Each row of a before or after table is a point. One or more steps were done to the points. Then noise was added and the rows were shuffled. The steps act on columns, c1 being the first. Write out the steps. A step turns or swaps two columns, mirrors them in a line or flattens them onto one, adds a multiple of one to another, or multiplies or shifts one. Angles are multiples of 10 degrees, from the lower column toward the higher: turns from -170 to 170, lines from 10 to 170 but not 90. Use the fewest steps. Two steps may share a column if one is a turn and the other turns, adds or multiplies; they go together, in the order done. Otherwise the lowest column goes first.

Before:
-1.0 2.2 5.2
2.8 -2.0 0.2
1.8 1.7 -0.9
6.1 -1.3 3.5
0.7 0.3 -1.7
-3.9 -4.6 5.0
-5.6 3.6 -0.7
-6.9 0.3 5.9
5.4 -2.6 -1.6
-3.1 0.5 3.0
4.4 2.6 -5.3
After (11 x 3):
-5.3 -1.9 2.3
0.8 0.1 -5.7
-2.8 -2.1 0.5
-4.5 4.3 4.1
3.1 -0.7 -3.1
-0.5 0.8 1.4
3.8 -6.0 -3.1
6.8 -1.7 -5.8
-1.8 1.8 0.3
5.6 3.5 -0.6
-6.0 -2.5 -2.9
Steps: multiply c1 by -1; mirror c2 and c3 in the line at 170 degrees

Before (12 x 6):
4.7 -0.9 0.3 1.3 -4.5 -1.8
-2.0 -0.6 2.3 2.7 -6.6 -0.8
2.0 7.8 1.8 2.3 0.6 -1.6
-0.9 1.1 0.8 1.9 6.8 -1.1
4.0 -0.7 0.4 -0.2 -6.5 9.0
-1.7 -0.1 0.5 -0.8 -3.6 2.7
1.6 3.4 -3.7 2.9 -5.4 2.1
1.7 6.7 -0.3 3.0 1.8 2.0
0.3 -1.0 -5.5 2.1 5.3 -1.5
-2.4 -1.1 2.1 2.4 -7.1 -1.1
-1.3 13.1 1.1 -1.0 -7.2 -0.1
-1.9 -1.2 2.0 -1.5 -0.9 1.4
After, 12 rows:
-0.2 1.0 1.1 1.6 7.9 -1.3
0.9 -1.0 -2.1 1.5 -3.3 -1.6
-0.3 7.4 0.5 2.1 1.4 -1.8
0.6 -0.8 -1.5 -0.1 -5.6 9.1
-1.6 -1.1 2.7 2.7 -5.9 -1.2
2.4 -0.8 -4.3 2.4 6.5 -1.3
0.9 6.7 -0.9 3.0 3.0 1.7
-1.5 -1.3 2.3 -1.3 0.0 1.5
1.8 3.4 -3.3 2.8 -4.3 2.1
-0.4 13.1 1.1 -1.2 -6.3 0.1
-1.6 -0.4 2.4 2.5 -5.5 -0.9
-0.7 -0.1 1.3 -0.7 -2.8 2.2
Steps: flatten c1 and c3 onto the line at 120 degrees; shift c5 by 1.0

Before:
-2.3 -5.0 6.5 1.0 3.8 -1.5 -4.1 4.7 -1.5
-4.2 0.9 0.9 -0.9 -0.5 -1.9 0.6 -4.5 1.7
0.0 -7.4 6.7 -1.0 -4.3 -4.0 1.2 3.0 -3.6
-4.1 0.5 -3.8 -3.8 -0.7 2.3 4.5 -1.9 -2.1
-0.5 2.4 0.0 -0.1 4.2 3.1 5.7 -3.0 -5.7
1.3 -4.8 -0.4 -2.1 2.2 -5.4 2.2 -0.1 0.1
2.2 -0.5 -3.2 -6.0 -3.8 -5.6 -4.6 -2.7 1.0
1.4 -1.2 4.9 -6.4 -5.7 1.6 5.8 -2.6 2.9
-1.1 -2.4 2.1 1.5 -5.2 -4.8 -0.3 6.5 1.1
After, 9 rows:
1.7 -1.7 2.5 -0.3 -0.5 6.5 4.8 4.5 6.8
-4.3 1.3 -2.5 0.4 -1.8 5.2 3.7 3.9 0.0
2.3 -0.7 -3.8 -7.2 -1.0 4.5 -5.1 1.2 3.8
-4.0 1.3 -0.5 -2.0 1.6 0.5 -1.4 4.5 0.7
0.3 -5.0 -0.1 -5.5 1.9 0.8 1.6 1.7 -1.9
-3.3 -4.6 8.0 -1.5 0.3 -0.9 -2.4 -5.9 -4.4
-1.3 -7.4 9.5 -4.5 -4.7 -0.9 2.4 -1.8 2.1
-1.2 -2.3 1.1 -3.7 -1.9 -3.0 2.0 -5.9 4.7
0.2 2.1 4.1 2.9 -2.4 1.6 4.4 4.3 -6.4
Steps: turn c1 and c2 by -10 degrees; add -0.7 times c9 to c3; turn c5 and c9 by -60 degrees; turn c4 and c6 by -70 degrees; mirror c7 and c8 in the line at 10 degrees

Before, 8 rows:
1.2 2.3 4.0 -2.7 -4.6 2.1 5.6 4.9 0.9 6.6 -6.5 -3.7
0.8 -5.4 2.4 0.0 -6.1 -5.2 1.7 6.4 4.2 -1.4 -2.3 -0.1
0.7 0.7 3.9 0.5 2.1 -0.8 -2.4 1.7 6.3 -0.5 -5.2 2.8
8.1 -5.5 0.2 1.3 1.1 2.4 3.4 -3.4 -1.6 -2.9 -0.4 3.8
1.1 -0.8 -0.5 1.5 0.3 1.1 -3.4 -0.2 8.7 -1.3 -2.9 -2.8
-2.7 -0.3 5.3 -5.2 -0.6 -1.6 -5.4 -0.7 -1.3 1.3 2.2 1.3
-2.3 -4.2 -4.5 -1.3 0.0 1.9 -3.5 -4.5 2.2 0.4 -3.7 2.1
-1.5 3.5 -0.9 -2.4 5.4 -2.2 -2.6 -8.9 7.0 -2.0 -0.5 -0.5
After (8 x 12):
-0.6 -1.3 1.8 -0.7 1.0 -1.9 -0.7 4.0 8.1 1.6 1.3 5.7
-6.5 5.3 -3.1 -5.2 0.9 4.0 -0.8 0.6 -0.9 -0.9 -1.3 7.7
0.5 -3.7 -8.7 2.7 1.9 -3.2 0.9 -1.1 5.0 0.4 5.0 -0.6
-0.4 0.1 -0.7 6.0 -0.8 -6.0 -0.3 5.6 -2.8 3.2 0.5 2.1
-0.5 6.0 6.3 -0.7 -2.7 -0.6 6.1 2.8 4.4 0.9 1.6 -0.5
-0.3 0.6 0.1 -2.1 0.4 -3.2 -1.8 -0.4 8.0 0.1 4.9 -5.5
1.6 4.4 -4.4 2.6 0.0 -3.1 -2.4 -4.3 4.0 2.3 -0.4 4.3
-2.4 -2.7 5.2 2.1 -2.0 6.3 0.0 3.9 5.7 8.8 -3.5 -7.6
Steps: turn c1 and c4 by -150 degrees; multiply c2 by -1; swap c3 and c8; multiply c5 by 0.4; turn c6 and c7 by -70 degrees; turn c9 and c11 by 50 degrees; shift c10 by 2.0; multiply c12 by 2
